Each wall is flat, endless, passes through zero and stands at right angles to its row. A trip goes straight from one point to another. Which walls does it cross, in order?
In the rows, 100 means zero.

Walls:
(1): 86, 111, 120
(2): 171, 65, 65
(3): 86, 97, 92
(4): 82, 61, 81
(5): 119, 102, 111
(6): 102, 87, 95
Trips:
104, 114, 113 to 126, 118, 99 => 2, 1
67, 119, 117 to 87, 78, 88 => 4, 6, 1, 2
119, 166, 130 to 128, 82, 185 => none

Walls:
(1): 107, 71, 109, 113, 129, 134, 101, 55, 109, 96, 101
(2): 80, 122, 100, 100, 117, 90, 113, 129, 105, 113, 96
(3): 101, 83, 103, 78, 131, 152, 122, 83, 119, 131, 40
(4): 37, 60, 114, 55, 98, 136, 129, 124, 95, 77, 92
(5): 89, 62, 117, 109, 43, 93, 76, 71, 45, 74, 98
(6): 82, 81, 38, 96, 106, 68, 108, 85, 69, 88, 117
(7): 130, 34, 71, 63, 103, 119, 91, 108, 112, 75, 57
Trips:
47, 85, 129, 124, 112, 87, 75, 43, 71, 66, 97 to 61, 41, 90, 86, 126, 141, 98, 82, 84, 131, 63 => 3, 7
108, 71, 149, 119, 101, 143, 46, 50, 128, 101, 45 to 58, 125, 129, 73, 102, 110, 82, 68, 99, 62, 83 => 4, 7
81, 143, 97, 126, 71, 106, 107, 148, 75, 88, 77 to 96, 131, 84, 79, 155, 99, 129, 115, 82, 45, 114 => 5, 6
54, 70, 84, 85, 58, 106, 130, 85, 73, 65, 67 to 106, 86, 89, 66, 72, 125, 77, 139, 102, 96, 99 => 6
71, 128, 97, 112, 117, 150, 165, 119, 93, 117, 133 to 104, 97, 72, 112, 88, 147, 108, 127, 169, 83, 70 => 7
124, 60, 22, 120, 99, 46, 132, 31, 90, 110, 82 to 189, 122, 170, 115, 101, 104, 91, 100, 46, 83, 43 => 6

Walls:
(1): 84, 143, 114, 74, 97, 86, 86, 88, 72, 82, 95, 68, 98, 40, 103, 103, 114, 63, 126, 195
(2): 146, 137, 112, 57, 170, 96, 93, 109, 94, 87, 69, 105, 95, 65, 90, 108, 124, 150, 119, 94
(3): 74, 36, 141, 125, 92, 107, 138, 100, 91, 134, 103, 144, 86, 119, 63, 84, 89, 69, 56, 90
(4): 118, 138, 97, 88, 122, 107, 67, 96, 125, 59, 95, 112, 80, 108, 86, 58, 119, 93, 105, 130
(5): 72, 131, 98, 107, 91, 83, 53, 113, 59, 71, 101, 82, 107, 96, 31, 99, 79, 126, 118, 94
(6): 76, 87, 99, 95, 80, 72, 57, 108, 98, 109, 80, 111, 136, 102, 124, 57, 129, 81, 89, 164
(7): 106, 76, 107, 62, 133, 100, 131, 99, 93, 80, 91, 194, 139, 60, 77, 78, 113, 100, 70, 75
(8): 92, 113, 107, 52, 93, 127, 98, 77, 96, 99, 34, 43, 101, 135, 112, 137, 46, 118, 112, 107
Trips:
101, 95, 74, 162, 109, 103, 135, 113, 133, 142, 88, 113, 108, 118, 134, 115, 125, 157, 72, 117 to 102, 57, 114, 129, 100, 94, 108, 81, 129, 87, 96, 101, 88, 67, 97, 78, 117, 84, 103, 111 => 7, 4, 1
106, 131, 115, 134, 116, 125, 93, 90, 86, 103, 165, 105, 135, 72, 127, 103, 138, 52, 131, 69 to 101, 86, 127, 91, 48, 89, 181, 97, 112, 144, 66, 129, 97, 105, 49, 83, 98, 132, 133, 77 => 3, 1, 8
120, 103, 77, 72, 105, 78, 125, 90, 113, 127, 117, 103, 143, 78, 88, 123, 103, 105, 92, 144 to 156, 122, 43, 100, 77, 76, 113, 103, 113, 116, 119, 134, 104, 57, 123, 85, 129, 60, 130, 91 => 4
107, 99, 73, 39, 113, 118, 75, 95, 78, 72, 91, 102, 104, 79, 89, 112, 117, 79, 154, 130 to 96, 99, 118, 63, 100, 80, 127, 108, 102, 109, 94, 84, 82, 102, 67, 101, 48, 96, 142, 74 => 6, 4, 7, 3, 1
